Each row is a point. Each table stands for the endless flat space through its points: a line for two points, a plane for three, and so on. The two share one point or none. Which?

First:
[[ 2.6  2.7 -2.5]
 [ 0.2  3.1  1.5]]
Second, 2 rows:
[[ 0.3 -0.1 -1.7]
 [ 5.1  4.1 -1.1]]
They share: no point

First:
[[-0.5 -1.6 -4.3 -1.6]
 [ 0.7  0.2 -3.3 -2.8]]
Second (3 x 4):
[[ 3.0  0.8 -6.4 -3.8]
 [ 1.8  2.0 -1.9 -2.6]
 [ 5.5  5.3 -1.9  0.2]]
They share: [ 1.3  1.1 -2.8 -3.4]

First (2 x 8):
[[-1.9 -1.8  2.8  1.9 -0.7  1.1 -0.6  2.5]
 [-1.1 -1.0  2.4  2.1 -1.3  2.0  0.4  2.8]]
Second:
[[ 1.7 -3.2  1.5  0.2 -1.9  7.0  3.0  1.6]
 [ 2.2 -4.0  2.8 -0.8  0.7  6.0  1.4  3.2]
 [-0.4 -1.8  0.9 -0.5 -1.0  2.9  1.0  8.0]
 [-0.1 -1.3  1.5 -1.7 -1.5  2.3  2.1  9.0]
 [ 2.9  1.5  3.7  0.2  0.6  1.7  3.9  2.0]
 [-0.9  1.0 -0.3  1.0 -1.9  0.7  2.3  6.2]]
They share: no point

First, 5 rows:
[[-1.3 -6.0 -6.0  1.0  3.6 -4.2 -0.4  1.7 -4.0]
 [ 4.6  3.4  2.2 -3.6 -2.4 -0.7  5.4 -0.2 -2.8]
 [-1.4 -2.7 -4.3  0.2  0.7 -3.1 -0.3 -3.6 -4.4]
 [ 4.7  5.5  3.4 -4.0 -4.3  0.2  5.7 -3.4 -3.1]
 [ 2.9  0.3 -0.4 -0.8 -0.9 -1.0  4.5 -0.8 -4.1]]
Second, 2 rows:
[[ 0.8  1.0 -0.8 -1.8 -0.8 -2.1  3.6 -2.0 -4.1]
 [ 2.4 -1.0 -2.2 -1.4  0.4 -3.3  1.6 -1.4 -3.3]]
They share: [ 1.6  0.0 -1.5 -1.6 -0.2 -2.7  2.6 -1.7 -3.7]

First (7 x 11):
[[  2.7   0.3  -2.4   2.7  -1.5   2.9  -3.4   1.9  -3.1  -0.1  -0.3]
 [  1.9  -5.2   1.1   1.0  -0.5  -4.5  -7.9   1.6  -4.4   1.4  -2.3]
 [  3.7  -2.2  -2.9   4.4  -3.3   1.0  -5.4   0.0  -0.5  -2.5  -2.0]
 [  5.5  -1.3   2.6   7.5  -2.6  -1.2  -0.7   1.2  -2.7   3.3   0.9]
 [ -4.0  -7.0   2.9   6.3  -1.9 -10.4  -4.0  -5.3  -2.4  -1.1  -5.8]
 [  6.6  -2.1   3.2   6.6  -2.4  -1.4  -0.9   2.7  -2.6   3.9   1.5]
 [  1.2  -5.9   1.4   3.6  -5.1   3.3  -1.4   5.2  -0.4  -0.5  -1.3]]
Second:
[[-0.8 -3.7  4.0  1.9 -0.8 -4.2 -1.6  2.5 -3.9  0.9  0.3]
 [-1.2 -4.2  2.1  2.1  0.2 -3.2 -3.0  0.3 -2.9 -1.7 -1.2]
 [ 0.8 -2.6 -0.1  2.9 -2.0  0.0 -3.2  0.5 -2.9  1.1 -1.8]
 [ 1.3 -2.2 -2.2  3.1 -2.3  2.0 -4.2 -1.1 -2.1  0.5 -2.9]]
They share: [ 0.4 -3.1  1.1  3.1 -1.5 -1.4 -2.7  1.6 -3.5  1.1 -1.4]

First, 7 rows:
[[ -1.1  -1.2  -2.2   1.2   1.0  -1.7   1.1  -0.6   5.4  -3.2   2.7  -5.1]
 [ -5.8  -2.7  -2.2   6.2  -0.1   0.7  -3.3   2.4   6.5  -2.6   9.7  -3.7]
 [ -3.8   2.8  -1.5   2.3   1.4   5.0  -3.5   3.0   4.3  -0.7   1.4  -1.6]
 [  1.1  -5.8 -12.7   1.7   3.5  -0.4   2.6   4.7  -0.4 -10.6   9.5   1.6]
 [  4.5  -7.7  -2.1   2.2   6.1   0.8   7.5   0.4   2.8  -4.3   5.7  -3.0]
 [ -4.2   3.5  -0.7   2.8   0.8   6.5  -1.9  -0.1   4.0   1.2   2.8  -2.6]
 [ -5.7  -5.6   4.8   2.1   1.0  -1.3  -0.9  -4.3   3.5   2.2   3.1  -9.3]]
Second:
[[-0.3 -4.3 -1.9 -2.4  1.1 -1.2  3.3  3.5  5.9 -4.0  4.7  0.1]
 [-0.7 -1.9 -3.5  5.8  6.1  3.6  0.1 -1.9 -2.7 -4.4  2.5 -6.9]
 [ 2.1 -3.1 -4.3  3.0  5.3  2.4  2.1 -1.9  0.5 -1.6  0.5 -5.3]
 [ 0.2 -2.4 -4.5  3.7  4.7  4.5  3.6  0.1 -0.3 -3.5  2.8 -4.5]]
They share: [ 0.2 -3.4 -2.9  1.0  3.4  0.9  2.2  0.8  2.4 -3.5  3.1 -3.0]

First, 2 rows:
[[ 2.6  2.9  5.7  0.4  2.3 -2.4 -3.2  0.0 -6.7 -4.0  1.4  3.4  3.3  5.2]
 [-0.4 -1.3  1.5 -0.2  1.1 -3.0  2.8  5.4 -0.7  2.0  3.8  1.0  1.5  1.6]]
Second:
[[ 1.3 -1.5  1.6 -0.6  3.9 -2.4 -1.1  1.4 -3.2  0.5  3.4  1.8  3.2  2.6]
 [ 2.1 -0.7  1.7 -1.1  3.9 -3.4 -1.0  1.4 -2.7  0.7  3.7  2.2  3.4  1.6]
 [ 0.5  2.1  4.0  1.8  0.7 -2.4  1.7  4.2 -5.6 -1.1  2.6  3.8  0.0  3.0]]
They share: no point
